Rows are points. The points of each table are mixes of a few directions, plus a little noise. Count the directions of each table, and those that both share. Where both have some left over, give the other angles between the two spaces (their principal angles), to ten degrees, smallest first.

First (4 x 3):
[[-31  20 -34]
 [ 29 -18  31]
 [ 41 -25  44]
 [-38  24 -42]]
Second:
[[  7  13 -39]
 [-16   6  -8]
 [  3 -26  69]
 [ 48 -16  14]
 [ -3 -12  34]
 [-39  34 -69]]
Directions: first 1, second 2, shared 1

First:
[[-79 -95 -12  45   6 -22]
 [  8  12  -2  -9  -8  -2]
 [  3  15 -34 -42 -74 -46]
 [  3  -5  19  21  42  28]
 [ 16  31 -28 -45 -70 -39]
 [  4   3   3   3   5   4]
 [ 30  32  20  -1  31  31]
 [ 14   9  22  15  42  33]
 [ -1  -3  13  14  26  17]]
Second:
[[-24  50   0   1  31  21]
 [ 35 -26 -32 -20  -9   1]
 [  7   8 -35  36 -36  44]
 [  3 -21  19 -26  13 -20]
 [ 32 -14 -41 -10 -13  19]
 [ -9  20 -18  33 -22  45]
 [ 38 -25 -35  14 -30 -42]
 [-57  15  75  -7  33   5]
 [-26  -8  66 -20  35 -73]]
Directions: first 2, second 4, shared 0; angles 50, 60

First (10 x 9):
[[  9 -24 -28   7  -6 -16  18  29  37]
 [-53  18  -2   9  12  -2   4  -5  15]
 [ 95  32  -6  25 -77  12  -4  22  34]
 [ 10  -7  -4   0  -1  10  19  -6 -38]
 [ 22  40 -22   7  -4   5 -49 -30 -36]
 [ 45 -23   1  -1 -27 -24  -7  46  92]
 [-42 -11  40 -22  33   6   4 -21 -28]
 [-21 -41  -9 -23  43 -21 -10   3   4]
 [-53  19  46  -6  18  23  17 -31 -46]
 [-12  -2 -16   2  12   5   9 -11 -34]]
Second:
[[ 18  12  36  15 -39   9  42   5 -14]
 [ 64 -12  33 -26 -19  41  -5  -5 -23]
 [-39  -3 -39   0  35 -23 -28  -2  20]
 [-11  28  40  41 -53 -10  75  12  -9]
 [  5 -23 -36 -34  48   6 -64 -10   9]
 [ 11 -15 -17 -23  25   9 -38  -6   2]
 [-42 -12 -57 -12  57 -24 -55  -6  26]
 [ -7   9   9  13 -14  -5  22   4  -1]
 [  0  18  31  25 -39  -3  51   8  -9]]
Directions: first 5, second 2, shared 1; angles 30

First, 10 rows:
[[-22   9  47 -42   7 -17  29   9 -15  12  -6  11]
 [ -2  -5  25 -12 -26   4 -13  21 -17  15   9  -6]
 [ 15   4 -71  42  42   2   7 -41  38 -34 -13   6]
 [ 17  -7 -28  28 -12  14 -26   0   6  -4   6 -10]
 [ -6  13 -32   6  52 -14  36 -37  28 -25 -19  17]
 [ -1  -7  34 -14 -37   7 -21  30 -24  21  13 -10]
 [  4  -3  -3   5  -7   4  -9   3  -1   1   3  -4]
 [-23   3  67 -49 -16 -12  17  26 -29  25   2   4]
 [ 17 -13  -9  21 -37  19 -41  18  -9   9  15 -17]
 [  0   7 -32  13  36  -7  20 -28  23 -20 -13  10]]
Second (10 x 12):
[[  5  -7  16  -1 -29   9 -22  21 -14  14  11 -10]
 [-13  23 -51   6  95 -27  70 -66  47 -44 -36  33]
 [ -5   9 -19   2  37 -11  27 -26  18 -17 -13  13]
 [  1  -1   2  -1  -4   1  -4   3  -2   2   2  -2]
 [ -2   5 -11   1  19  -6  14 -14  10  -9  -8   7]
 [  2  -3   7   0 -13   4 -11   9  -7   6   5  -5]
 [ 12 -20  43  -5 -82  23 -59  57 -40  37  30 -28]
 [ -1   1  -4   1   7  -2   5  -5   4  -3  -2   2]
 [  2  -3   7  -1 -12   4  -9   9  -6   5   4  -5]
 [  2  -4  10  -1 -18   6 -13  13  -9   9   7  -6]]
Directions: first 2, second 1, shared 1
